Each point is reached from the start by the listed moves, each made 0, 1 or 2 times, or once backwards (-1), plus a little noise. Say if it took an odd or an even number of moves. Then give how often each move was made.
In the rows, zero is written as 128.

Moves:
(1): [132 106]
(2): [153 130]
Start: [130 112]
Points:
[159  93] => even (1, 1)
[180 116] => even (0, 2)
[138  69] => even (2, 0)

Moves:
(1): [144 126 127 137 114 133 128 121 127 132 123 118]
(2): [124 142 123 133 139 112 120 117 120 112 134 129]
(3): [137 152 141 116 121 140 130 140 138 136 129 120]
(4): [121 126 138 132 130 134 113 130 141 114 134 137]
(5): [130 131 141 126 149 135 127 118 133 123 131 131]
(6): [116 130 132 131 131 135 116 127 133 122 117 114]
(7): [132 148 121 136 133 141 128 143 129 134 127 128]
(8): [138 122 132 121 135 129 130 139 132 129 122 124]
(9): [132 147 115 144 126 123 125 108 144 134 126 119]
(10): [124 128 137 140 139 116 119 137 121 136 112 128]
(11): [130 133 120 123 135 128 122 136 122 137 138 126]
Start: [129 123 141 140 135 130 129 118 126 139 138 122]
Points:
[105 119 188 122 165 140  99 153  99 180 105  90] => odd (0, -1, 1, -1, 1, 2, -1, -1, -1, 2, 2)
[136 198 153 114 146 146 103 187 154 131 174 139] => odd (-1, 1, 2, 2, -1, -1, 1, 1, 0, 0, 1)
[137 181 131 144  75 141 136  93 168 190 116  66] => even (0, -1, 2, -1, -1, 1, -1, -1, 2, 0, 0)
[210 249 159 181 196 123  99 110 151 169 117  82] => odd (2, 2, 2, 0, 2, -1, 1, 2, 2, 2, 1)
[187 198 117 136 151 146 122 167  80 160 147  91] => even (2, 2, 1, -1, 0, 0, 2, 1, -1, 0, 2)
[103 114 144 126 197 146 117  90 133 113 162 130] => odd (-1, 0, -1, 0, 2, 1, 0, 0, 0, -1, 1)
[165 169  72 203 143 117  98 132  93 182 105  70] => even (2, 1, -1, -1, -1, 1, 2, 1, 1, 1, 2)

Moves:
(1): [138 136 139 128 119 127 128 119 117 121 133 137 136 121 132 123 146 124
 125 117 125 144 126 127 137 124 122]
(2): [129 133 129 128 129 124 126 138 131 134 122 131 127 128 126 136 133 121
 129 124 126 128 127 133 125 121 127]
(3): [131 140 135 118 133 132 130 127 134 125 130 135 123 120 130 131 131 126
 137 139 127 137 112 130 112 139 133]
(4): [137 136 129 139 136 141 130 129 124 134 136 127 127 135 130 122 133 138
 132 137 132 127 117 131 129 120 142]
(5): [126 132 126 129 131 131 124 138 121 118 132 129 131 140 133 120 134 104
 135 125 126 134 130 129 135 130 122]
(6): [132 132 116 129 119 121 130 135 129 131 125 129 126 131 130 137 128 128
 135 134 139 135 137 128 124 138 126]
(7): [130 132 143 127 121 123 131 130 130 125 124 145 130 132 131 120 119 120
 133 124 124 126 139 128 128 127 129]
(8): [121 129 130 132 131 125 139 130 127 117 121 126 124 125 129 132 122 127
 131 132 122 130 128 137 142 128 123]
(9): [145 132 124 126 131 129 120 126 136 127 124 120 129 119 136 121 128 131
 130 140 122 126 125 128 129 114 124]
(10): [129 130 130 128 136 133 134 139 127 129 134 133 124 130 128 135 126 132
 126 126 120 135 126 123 127 128 129]
(11): [122 136 130 129 128 124 120 117 138 128 145 134 134 123 128 127 131 120
 133 137 140 132 126 124 133 135 127]
(12): [126 132 136 127 124 125 122 135 122 120 117 138 128 130 125 126 133 133
 130 126 121 116 130 124 116 118 125]
(13): [128 124 135 124 130 123 126 138 135 133 122 132 138 129 131 125 117 131
 128 124 136 116 138 132 137 138 127]
(14): [126 124 133 120 125 122 123 131 119 125 128 127 125 134 126 132 127 128
 134 136 123 138 132 137 113 117 125]
(15): [132 131 133 127 132 121 137 134 141 125 132 127 128 131 138 126 135 131
 112 128 128 136 130 126 129 126 129]
(16): [138 141 126 133 145 129 127 129 118 122 135 140 128 133 126 136 122 136
 133 120 127 135 143 147 112 132 124]
(17): [139 125 125 120 126 117 128 119 124 128 127 132 126 136 132 142 130 130
 125 131 122 130 131 124 133 123 126]
(18): [129 133 121 126 123 135 142 124 128 127 128 132 137 133 122 130 127 130
 120 134 123 135 128 126 130 126 114]
(19): [127 128 123 128 114 111 121 119 127 132 129 130 126 134 133 128 123 133
 133 124 130 129 120 127 131 129 126]
(20): [140 141 121 123 126 116 131 130 110 131 137 128 133 128 128 114 117 126
 129 132 137 126 136 127 127 132 129]
(21): [141 122 131 136 141 135 126 123 122 127 136 133 116 125 121 116 129 132
 134 109 142 118 125 123 124 120 122]
(22): [127 132 130 130 138 124 124 120 128 127 116 144 124 120 127 122 118 133
 134 132 138 134 120 125 135 129 128]
(23): [131 145 118 111 133 127 137 129 130 125 129 122 128 123 124 119 129 134
 142 133 125 132 138 125 125 127 133]
(24): [121 123 122 128 129 128 118 132 126 141 131 128 110 136 142 133 134 122
 130 134 119 120 130 142 140 122 128]
Start: [123 128 131 126 117 124 121 123 113 116 132 129 140 136 126 128 124 118
 129 135 122 125 141 139 128 136 122]
Points:
[144 149 127  97 127  83 123 199 128  87  71 162  98 161 151 119 146 119
 156 117  89 136 212 135 108  70  87] => odd (0, 1, -1, -1, 1, 2, 1, 0, 1, 1, -1, 2, 0, 1, 2, 0, 0, 0, 0, -1, 1, 1, 2, 1)
[130 145  87  67 134 105  97 173 147 124 165  60 125 149 155 137 153  75
 146 197  72 161 202 157 103  86 133] => even (-1, 1, -1, -1, 1, 0, 0, -1, 2, 1, 1, -1, -1, 2, 1, 0, 0, -1, -1, 0, -1, -1, 2, 1)
[103 125 194 127 153 156 133 178 162 132  74 228 131 159 130 118  98  73
 135 116 146 107 133 170 109 161 104] => odd (-1, 2, 2, 0, 1, 0, 2, -1, -1, -1, -1, 0, 2, 0, 1, 0, -1, 2, -1, -1, 1, 2, -1, 1)
[181 209  87  85  99 112 166 123  76 137 168 136 226 158  94  92  59 168
 175 212 185 157 247 161  92 169 134] => odd (0, -1, -1, 2, -1, 2, 1, -1, 0, -1, 1, -1, 2, 2, -1, 1, 0, 2, -1, 2, -1, 0, 2, -1)
[137 147 140  50  64  33  80 150 162 123 125 130 142 173 210  89  97  40
 155 209 107 156 147 162 118 139 120] => even (-1, 0, 2, -1, 2, 0, 2, -1, 2, -1, 0, -1, 1, 2, 2, -1, 0, 0, 2, 1, -1, 0, 0, 1)
[198 167 111 150  66  82 134 145 102 138 151 118 155 122 136 124 176 162
 105  92 149 139 119  84 145 101 108] => odd (2, 2, -1, 1, -1, 2, -1, 0, 1, 2, 0, 1, 0, -1, 1, -1, 0, 0, 2, 1, 1, -1, 0, -1)
[137 153 205 140 161 133  88 167 121 153 111 238  96 116 133 102  65 142
 195 180 176  58 105 123 108 151 175] => even (-1, 0, 2, 2, -1, 1, 2, 0, 0, 2, 1, 2, 2, 0, -1, -1, 0, -1, -1, 1, 1, 2, -1, 1)
[172 176 103 153  98 137 151  78 111  75 186 115 186 172 168 136 185 117
 106 175  83 249  83 115 212  94  85] => even (2, -1, -1, 2, 2, 0, -1, 1, 2, 2, 1, -1, -1, 0, 1, 0, 1, 2, 2, -1, -1, 0, 0, -1)

Moves:
(1): [116 117 124 120 128 136 128 140 129 132 125 143 141 126 124 135 133 129
 129 116 129 119 120 135]
(2): [131 137 125 125 135 116 135 126 121 127 127 130 124 126 135 127 125 125
 127 136 129 131 125 132]
(3): [119 137 128 122 144 115 129 131 130 137 129 133 135 126 122 133 130 127
 142 120 126 127 132 133]
(4): [127 119 130 133 124 132 137 121 112 127 127 125 116 118 129 132 133 140
 128 128 128 127 134 126]
(5): [134 131 130 130 134 122 123 129 126 137 130 127 118 138 137 121 130 127
 127 128 137 132 131 138]
(6): [126 126 124 127 122 124 128 124 125 129 130 126 123 125 131 125 129 126
 135 127 128 131 122 132]
(7): [138 126 117 126 138 142 122 130 139 127 126 131 134 123 129 127 125 133
 146 143 133 130 124 129]
(8): [126 124 127 127 136 127 126 129 122 127 133 132 126 127 131 127 122 128
 135 127 127 124 131 123]
(9): [125 137 121 128 125 131 127 141 133 129 129 117 146 138 123 120 120 124
 130 135 127 132 120 134]
(10): [122 130 137 133 138 130 128 119 123 131 116 137 141 135 135 126 130 124
 129 122 134 144 118 134]
(11): [118 136 129 134 126 127 134 133 128 126 130 137 134 125 132 126 130 134
 130 119 137 128 123 130]
(12): [137 117 130 130 125 134 131 127 142 128 131 121 124 143 129 135 123 141
 133 134 119 120 136 128]
(13): [130 124 125 124 133 134 123 129 123 129 128 129 137 115 133 136 123 128
 127 125 127 139 121 129]
(14): [122 125 121 127 121 130 129 122 121 139 124 124 123 125 126 142 125 142
 132 127 128 120 124 126]
(15): [139 138 129 123 125 123 129 127 127 118 133 115 114 131 122 131 126 127
 126 130 133 119 127 130]
(16): [105 116 117 136 139 136 136 133 137 133 127 132 127 146 119 143 125 133
 139 120 118 133 123 124]
(17): [130 130 143 126 144 124 122 131 129 128 120 129 134 116 134 128 138 114
 128 124 127 125 123 117]
(18): [105 121 135 117 114 139 131 127 135 131 133 127 128 130 121 125 131 134
 113 128 114 131 132 115]
(19): [117 141 120 132 120 132 122 134 135 116 130 124 137 136 127 126 131 123
 123 129 127 120 128 142]
(20): [125 140 118 122 135 129 128 131 138 126 123 124 145 141 124 124 129 133
 132 121 122 130 123 128]
(21): [128 122 133 135 127 132 132 121 115 137 131 145 109 121 131 122 125 128
 131 119 124 128 127 135]
(22): [124 119 130 131 120 128 113 133 132 130 122 131 130 125 121 121 119 139
 129 132 123 132 127 128]
(23): [116 134 131 135 119 128 137 129 121 124 126 137 125 142 126 144 140 140
 134 122 123 128 135 120]
(24): [126 129 131 119 128 125 127 133 129 130 122 125 125 124 129 130 123 120
 129 121 129 125 134 130]
Start: [138 117 141 122 143 127 116 126 129 131 125 115 127 140 122 132 117 128
 116 135 143 122 127 123]
Points:
[  7 111  61  75 189 164 151 154 122 160 133 140 184 154  73 208  95 198
 187 126 135 129  69 131] => odd (2, 2, 2, 1, 0, 0, 2, 2, 1, 1, 1, -1, 1, 2, 2, 2, -1, 2, 0, 0, -1, 0, 0, -1)
[117 141 122 129 123 138  99  90  92 131 101 124 150  78 130 115 127 169
 138 106 194 154  84 181] => odd (0, -1, 1, 2, 0, 2, 1, -1, -1, 2, 2, -1, 1, 1, 1, -1, -1, 0, 1, 1, 0, 1, -1, 0)
[ 50 148  77 176 112 148 166 101  71 147 117 151 146 133 136 161 113 187
 165 133 148 182  62 154] => even (-1, 2, 0, 1, -1, 2, 1, -1, 1, 1, 2, -1, 1, 2, -1, 1, -1, 0, 1, 0, 1, 0, 1, -1)
[118 128  87 131 130 132  96 167 163 130 133 139 123 120 136  89 103 114
 140 173 183 119  73 173] => odd (1, 2, -1, -1, 1, 2, 2, -1, 0, -1, 2, -1, -1, 0, 0, 1, 0, 0, 1, -1, 0, 1, -1, 0)
[ 69 116 134 104 234 113  92 167 181 155  90 130 194 218 125 137 116 131
 170 101 138 101 123 187] => even (2, 1, 2, 1, 2, 0, 0, 2, 0, 2, 0, 2, -1, 0, 0, 1, 1, 0, 2, 1, -1, 1, -1, 1)
